Each row of a before or after table is a point. The points were changed in one or more steps. Then noise was added and the rows were shuffled. The steps act on columns, c1 being the first. What was done? A step turns or swaps two columns, mirrors them in a line or flattens them onto one, adds a multiple of one to another, or multiplies or shifts one. Angles are multiples of 10 degrees, from the lower column toward the higher: turns from -170 to 170, lines from 10 to 170 but not 90. Use the fewest steps. Two steps may share a column if one is a turn and the other turns, adds or multiplies; they go together, in the order done. Otherwise the lowest column goes first.
In the rows, zero is written as 128.

Before, 8 rows:
[[118  60]
 [127 150]
 [104 209]
 [146 122]
 [189 144]
 [112 176]
 [ 93 107]
 [134  85]]
After, 8 rows:
[[ 92 182]
 [137  55]
 [ 73  76]
 [225 115]
 [113  28]
 [128 120]
 [103 146]
 [159  92]]
Steps: multiply c1 by 1.6; shift c2 by -30

Before (9 x 4):
[[208 169  85  70]
 [ 93  46 152  62]
 [198  56 144 105]
 [ 97 137 157 147]
 [112  80 154  91]
 [115 146 127 153]
 [ 81  58 141 121]
 [185 108 130 163]
 [ 99 157  77 158]]
After (9 x 4):
[[104 137 114 115]
 [135  84 183  77]
 [194  65 190  92]
 [168  85 153 114]
 [ 96 184 128  97]
 [107 106 104 100]
 [188 184 115 210]
 [ 94 121 146 186]
 [152  81 183 197]]
Steps: turn c1 and c4 by 90 degrees; mirror c2 and c3 in the line at 150 degrees

Before:
[[151 127 145 169 104 206]
 [197 125  58  93  86 107]
 [179  88 135  45 122 142]
 [ 85 127 104 170 160 127]
 [177 104 118  60 166 151]
 [ 84  65  85 136 150 101]
 [153 101  65 144 158 185]
 [106 133 145  47  49 174]]
After (8 x 6):
[[176  90 177  78 167 131]
 [178 132 201  84 166 104]
 [151  76  75  95 163 103]
 [ 84 149  97  98 198 149]
 [ 82 109  84 135 140 155]
 [110 136 202  89  97  40]
 [197 167 108  53 116 112]
 [152  86 109 167 125  61]]
Steps: turn c2 and c5 by -70 degrees; turn c2 and c6 by 130 degrees; turn c3 and c4 by 50 degrees

Before (13 x 8):
[[107 146 111 163 103 131 135  97]
 [121 137 114 152 140  94 108 124]
 [119 112  91 151 153  99  88 134]
 [150 127 119 135 121 128 127  88]
 [140 102 151 104 132 112 121 131]
 [114  98 102 106 163 118 132 149]
 [158 138 136 103 130 129 126 136]
 [133 144 120 149 115 133 139 112]
 [131 141 130 155 105 121 140  95]
 [160 116 154 122 164 130 117 130]
 [133 127 130 176 103 134 127 115]
 [141 102 122 124 167  94 140 147]
 [ 85 118 110 114 168 115 132 130]]
After:
[[158 129 136 103 130 138 126 152]
 [130 121 130 154 105 141 140  29]
 [140  93 122 123 168 102 140 185]
 [133 133 121 148 116 144 140  80]
 [119  99  91 151 153 112  87 146]
 [114 118 102 107 163  98 132 191]
 [160 130 154 122 164 116 117 134]
 [121  93 114 152 140 137 108 116]
 [133 134 131 177 103 128 127  90]
 [106 131 112 163 103 146 135  34]
 [ 84 115 110 114 168 118 132 134]
 [140 112 151 104 133 103 120 137]
 [150 127 119 135 121 126 127   7]]
Steps: swap c2 and c6; multiply c8 by 3

Before, 11 rows:
[[179  70  69 102 159 135 125 112  74]
 [105 188 166 170 195 207 117  89 120]
 [128 104 156 118  48 125 159 104 135]
 [119  89  58 109 135 120 115 175 157]
 [ 13 125 121 123  71 128 120  65 152]
 [184 107  82  52 166 179 145 147 106]
 [ 98 126  89 108 105  53 139 124 140]
 [ 64 189 162 141 201 194 182  57 143]
 [105 119  87  88 129 126 146 193  66]
 [117  42 130  92 127 104 145 152 116]
 [187  67 114  29 134 103  90 154  96]]
After:
[[ 67 118 117 188 206 148  50 135 168]
 [121  94 157  65 177 127 129 139 106]
 [121  90  84 195 181 204 125 126 156]
 [102  93  65 174 137 164  90 180 150]
 [194 172 175 164  62 174 172 159 101]
 [216 135 120  78 163  55 127 151  67]
 [219 124 157 185  88 132 210 161  64]
 [139 112  93 148 165 111 124 129 217]
 [107 118  91 121 157  44 131 125 118]
 [125  53 126 147 164 107  74 124 161]
 [130 115  59 138 143 108  94  84 149]]
Steps: mirror c1 and c6 in the line at 70 degrees; turn c2 and c7 by 50 degrees; turn c4 and c5 by -120 degrees; turn c8 and c9 by 130 degrees
